Each row is a point. To make a cloud, some directions were put in groups of two or more. Within a group, all points are equally far from the middle, so they leave a hole (a ring in 2 directions, a hollow ball in 3). The other directions are filled evenly. Then the cloud was stretched, turned, moved and blurred a little. Count the holes, and give their numbers of directions, smallest first.
(in the rows, 128 means zero)

Cloud (14 x 2):
[[165 109]
 [148  80]
 [110  86]
 [128  93]
 [ 91 110]
 [146 122]
 [ 95 142]
 [101 110]
 [137 171]
 [125 151]
 [103 163]
 [134  85]
 [141 147]
 [129 121]]
Holes: 0

Cloud:
[[ 92 169 120]
 [118 116  88]
 [ 97 113 155]
 [ 83 121 146]
 [160 121 104]
 [132 114  89]
 [127  94 118]
 [ 78 137 135]
 [150 121 162]
 [151 144 164]
 [145 114 160]
 [103 177 128]
 [149 141  89]
 [142 173 149]
 [153 141  93]
 [107 126  86]
 [136 122  85]
 [120  93 119]
 [124 109 162]]
Holes: 1 (3)

Cloud:
[[106 164 109 163]
 [109 166 117 152]
 [ 85 139  91 109]
 [104 112  97 100]
 [121 162 110 113]
 [ 91 122  82 118]
 [119 104 134 163]
 [ 93 145 175 112]
 [133 126 156 141]
 [129 103 129 101]
 [ 92 167 120 138]
 [125 144 104  87]
 [131 140 175 122]
 [ 99  92 116 160]
 [ 76 156  97 140]
 [ 80 140  82 128]
 [131 138 151 153]
 [ 90 100 137 157]
 [ 76 158 129 139]
 [100  99 144 128]
 [120 105 115 100]
 [117 130  88 114]
 [117 163 108 134]
 [127 120  98 111]
 [ 85 121  85 117]
 [120 167 161 112]
 [ 73 141  96 117]
 [114 123  92 104]]
Holes: 1 (3)

Cloud, 54 rows:
[[160 113 144 124 105 116]
 [175 146  66 125  98 132]
 [ 85 125  81 124 114 126]
 [106 150  85 149 149  86]
 [108 114  97  71 137 110]
 [159 108 124 147  76 129]
 [112 135 101 137 174 133]
 [143 144 131 157 127 126]
 [142 122  80 107 173 141]
 [125 105 142  80 147  85]
 [177 143 115  88 109 134]
 [113 154 123 142 139 112]
 [ 93 129 127 133 118 117]
 [101 101 116 123 161 152]
 [110 171 117 134 122 125]
 [ 97 147 122 106 175 104]
 [104 140  65  86 156 132]
 [136 140  60 130 152  91]
 [161 169 123 116 139 111]
 [152 107 112 160 129  79]
 [165 126 125 160 151 104]
 [134 113 139 168 125 123]
 [166 115 108 148 111 140]
 [124 105 115 103 115 162]
 [136 119 110 171  93 158]
 [ 94 119 109 120 165 125]
 [100 130 151 101 110 131]
 [138 155 146 121 154  94]
 [131  90  92 147 104 165]
 [149 173 136  91 124 131]
 [180 145  76 134 135  99]
 [139 142  91 168 128 148]
 [116 114  98 103 164 142]
 [132  90  89 149 131  83]
 [100 133  83  99 114 127]
 [100 105 104 169 108 133]
 [ 98 120 145 136 125 136]
 [124 126  95 139 163 160]
 [118 108 130 135 158 148]
 [102 101 121 124 190 126]
 [ 95 101 122  98  93 143]
 [163 169 116 153 125 133]
 [158 149  92  79 121 146]
 [132 140  67 103 134 135]
 [179 101  99 107 170 141]
 [118 125 126 170 148  98]
 [161 111  75 101 115 151]
 [126 158 136 181 101 151]
 [111 164 109 160 116 162]
 [160 147 146  83 104 117]
 [154  93  94 137 163  96]
 [120 151 143  91 149  86]
 [133 125 162 109 110 163]
 [132 136  84  94 117 131]]
Holes: 0

Cloud (73 x 8):
[[143  64 170 121  92 150 163  96]
 [104 134 151 133 138  73 124 134]
 [115  80 124 150  71 116  96 122]
 [ 94 105 102  92 129 124 132 177]
 [110  92 146  92 138 111 100  89]
 [ 96  94 112 119 118 153 197 112]
 [151  98 104 163 135 112 154 161]
 [126 158 147 108 121 138 158 145]
 [126 133 133  86  88 101 131 151]
 [189 130 105 128 137 117 152 135]
 [159 127 123 101 104 121  93 152]
 [167 152 130 123  96 127 120 113]
 [108 116 178 136 114 129 123 140]
 [152 119 130 178 165 158 104 154]
 [122 156 131 164 126 127 113 141]
 [ 89 128 114 146 102 118  93 133]
 [162 133 148 139  89 116 114 101]
 [131 140 115 129 106 183 181 128]
 [147  91  96 159 110 111 125 149]
 [172 129 143 142 125 154 141 111]
 [120 105  82 140 126 116 138 149]
 [ 92 107 141  98 147 114 114 156]
 [143 138 134 125  60 120 135 138]
 [148 124 181 110 113 105 151  88]
 [145 105 158 178 132 163 132 152]
 [161 105 164 134  97 127 136  90]
 [120 141 173 121 142  77 111 132]
 [ 95 107 147 143  94 125 121 165]
 [123 133 138 134  94 107  93 178]
 [173 103  96 133 112 117 178 109]
 [159  96 113 154 156 138 187 151]
 [136 134 114  73 115 109 137 101]
 [140  97  99 138 145 111  92  90]
 [136  73 155 105 133 127 118 157]
 [141  55 117 131 116 138 119 100]
 [110 160 156 128 141 111  84 145]
 [167  86 136 117 146 140 122 127]
 [159  97  91 138 121 143 104 100]
 [144 116 160 156  94 103 159  92]
 [135 166 105 136  69 135 135 120]
 [105  79 118 121 133 171 172  91]
 [145 145 139 157 130 149  99 150]
 [112 127 165  98 155  91 161 126]
 [131  75 107 117 153 139 101 113]
 [142 150 122 173 146 136 107 130]
 [170  82 108 134  84 134 171 114]
 [156  91 121  99 118 148 123 158]
 [139  94 137 173 131 120  87  95]
 [141  90 117 129 105  72 127 134]
 [125  54 147 133  97 127 105 100]
 [138 126 118  86  80 163 170 120]
 [165 109 154 119 129 128  80 103]
 [110 129 124 134  81  75 134 119]
 [101 133 109 134 108  72 108 176]
 [136 143 132 170 110 140 121 110]
 [107 112  77  97 125 148 109 173]
 [109 100  90  89 108 151 157 124]
 [ 97 141 132 145 143 113 167 151]
 [126  76 147 162  98 132 164 122]
 [153 136 102 156  80 152 174 121]
 [155 112 117  79 108 105 153 116]
 [120 163 154 151 102 108 145 104]
 [ 95 130 162 107 141 108 116 120]
 [143 151 113 129 132 162 155 145]
 [152  91 121 158  80 151 112 134]
 [118 132  97 157 110 124 147 127]
 [154 148 126 148 102 140 164 181]
 [ 93 111 152  92  93 126 169 111]
 [115  71 112 122 138 128 115 104]
 [108 143 144 161 116 130 109 135]
 [107  82  99 123 128 181 119  98]
 [101  92  90  97 129 109 108 168]
 [132 123 119  86  72 140 107 137]]
Holes: 1 (4)
